Rows are points. The points of each table are mixes of a few directions, plus a little noise. How many directions does each table use, and how many do they share? Where both have some left over, give the other angles between the two spaces (their principal angles), to ten degrees, smallest first.
(in the rows, 128 means zero)

First (7 x 2)
[[172 117]
 [ 82 140]
 [145 124]
 [ 75 141]
 [172 117]
 [ 93 137]
 [158 120]]
Second (5 x 2)
[[197 111]
 [ 99 135]
 [ 98 136]
 [149 123]
 [ 96 136]]
Directions: first 1, second 1, shared 1

First (6 x 6)
[[133  98 132 114 140 111]
 [113 215 114 168  93 176]
 [137 141 145 153 118 142]
 [128  84 123  97 149  99]
 [123  74 114  82 156  90]
 [133 157 141 156 112 150]]
Second (9 x 6)
[[119 111 135 131  86 103]
 [112 157 137 111 203 152]
 [179 143 122 124 142 124]
 [ 86  76 136 183 109  83]
 [117 146 162  76 106  96]
 [ 76 103 150 139 115  95]
 [154 132 102 140 133 161]
 [141 147  96 116 118 197]
 [167 138 111 133 141 143]]
Directions: first 2, second 4, shared 0; angles 50, 70

First (10 x 11)
[[126 130 139 181 105 112 128 164  56 130 119]
 [168 171 145 109 129 137 110 163 166 216 108]
 [145 129 144 105 117 160  87 136 118  53 109]
 [145 128 113  86 145 205  97 128 141  75 112]
 [110 124 150 116 116  86 146 104 169  99 154]
 [ 63 131 101 138 123 111 165  89  83 133 166]
 [126 134 114 126 140 130 141 124 141 174 132]
 [160 112 121 137 127 141  73 136  71 115  82]
 [121 105 141 158 131  91 172 134 162 120 150]
 [115 115 112 123 148 107 161 102 173 166 147]]
Second (11 x 11)
[[119 109 123 135 135 117 145 116 141 114 138]
 [ 97  40 111 157 157  73 194  76 182  53 165]
 [ 97 120 107 142 142 125 174 115 137 145 156]
 [169 178 154 102 102 157  57 164  94 150  86]
 [138 122 135 125 124 123 114 128 130 112 119]
 [107 195 110 122 124 173 141 155  93 223 140]
 [115 121 119 135 135 125 149 121 134 132 141]
 [125 148 126 126 125 141 128 137 117 153 129]
 [144 132 140 121 120 130 104 135 123 119 113]
 [144 176 137 113 112 158  94 156  99 169 109]
 [153  69 149 130 130  88 107 105 158  38 112]]
Directions: first 6, second 2, shared 2

First (9 x 18)
[[121 124 146 135  95 135 120 109 131  80 125 123 142 148 126 119 115 124]
 [137 144  93 102 149 120 144 151 126 200 143 157  98  81 104 153 137 146]
 [113 125 139 131  85 129 117 134 137  91 136 117 147 140 101 129 124 137]
 [142 122 126 132 104 121 126 126 118  72 152 158 143 134 158 123 104  98]
 [128 129 143 132 110 137 126 101 127  95 119 129 131 141 135 119 114 122]
 [121 109 146 153 143 125 115 141 131 102 121  92 154 161 153 112 141 113]
 [128 107 134 151 152 117 117 154 126 106 134 106 154 154 165 114 140 103]
 [124 128 122 129 166 126 130 144 132 180 115 106 118 122 121 131 152 141]
 [139 166 103  88 149 143 156  93 126 226 108 164  64  70  88 152 125 167]]
Second (8 x 18)
[[130 107 122 132 130 138 149 144 109 142 107 126 149 110 129 131 100 121]
 [134 129 134 126 136 151 116 130 107 126 115 131 157 131 131 126  91 132]
 [131 123 132 122 126 138 151 139 119 124 155 106  82 121 118 121 170 124]
 [127  98 151 140 113 151 151 145 107  74 145  89 117 145 138 106 149 103]
 [147 167 131 103 142 149  94 112 108 143 147 131 117 125 113 130 125 157]
 [154 107 121 133  96 107 130 128  86 131 111 108 178  96 134 136  93 125]
 [120 130 126 126 139 133 134 132 139 137 128 136 115 131 125 129 134 128]
 [ 82 162 107 142 142  56  99  93 249 147 117 197 110 164 137 145 163 133]]
Directions: first 4, second 5, shared 1; angles 70, 70, 80
